Rows are points. A path goes straight from each point to the next, and from the last back to the first. The post is the endless flat space through its rows: a point in 2 columns, a line in 3, a plane in 4, and so on, so that a path can go around it. Count how often the path circles the post. Going back the other way cancels.

Post, one row:
[[  6 -12]]
Path:
[[-30  11]
 [ -6   4]
 [ 36  26]
 [ 36 -28]
 [ 24 -49]
 [ 38  11]
 [  8  20]
 [ -9  -8]
 [  4 -27]
 [ 19 -16]
 [ 16  -2]
 [ -6  14]
 [ -6  12]
 [ 25   9]
 [  5  30]
 [-38  -4]
 [-12 -40]
 [ 19 -59]
 [-24 -27]
 [-20  -1]
 [ -2  10]
 [-24  -9]
 [  1 -60]
 [ 21 -19]
 [ 21  25]]
Times around: 2

Post (7 x 8):
[[ -7  -8 -14 -25  26 -23   0   5]
 [ 18 -48   7  18   0  11  33 -13]
 [ 19  38 -14  -4 -26   0 -28  -3]
 [ -1   0  -5  -4  29   6 -10   4]
 [ 28 -13  12   8  16 -23  -2  22]
 [ 21   2 -10  17  -9   7   7  25]
 [ -6  22   5  -9  -8   0   7 -17]]
Path, 32 rows:
[[ 10  -8   6 -10   1 -27  14  26]
 [-15  16  14   7   9   0 -36  11]
 [-11 -16 -25   1  -6 -17  15  -4]
 [ 45 -28 -40  36 -12   2  19   2]
 [ 23   2  13  31  13  42  -2  -6]
 [  5 -11   3 -16   9  16 -12 -29]
 [ 38 -42  23  -1  -9  -5 -43  -7]
 [  5  -4  11  34  -1  -2 -12   4]
 [ 26 -50 -35  24  23 -16  -9  -6]
 [ 32  -1  12   9   8 -19  14  -7]
 [ 31 -10 -20 -35  10 -11  -4  -3]
 [-26 -14   1 -23  -5  18  44  20]
 [ 36 -11 -20 -19 -15 -33 -24  45]
 [ 25  24  10  -1  11  13 -24  -7]
 [  1  38  -7   2   0 -11  36 -12]
 [ 48   5  30  -3   0 -60  15  22]
 [  5 -11  -3 -25  18 -12  -4 -15]
 [ 39 -10  17  -3  13 -31  43  29]
 [  3  30  24   7 -12  38  25  10]
 [ 33 -59   1   5  18 -20  -2  48]
 [-24 -17   5  13  15 -12  10  13]
 [  5 -15  -8  -9   4 -23 -18  29]
 [ 33  -1  31  -9   1 -32 -17  21]
 [-36  25  18 -17  16  -7  31  34]
 [-17  40  14 -12  32 -26 -17  36]
 [ -9  -8 -48  21   8  27   1 -14]
 [-40  23 -18 -12  17 -16 -13  -2]
 [ 20   4  33   8 -16 -21  12  11]
 [ 11 -36  -2 -38  -6  -3  11  -1]
 [ 21   7 -12   6   1  20  39   4]
 [ 36  20   0  12  10  -2   5 -12]
 [  8  -7  -2 -31  -4  -5  12 -30]]
Times around: 2
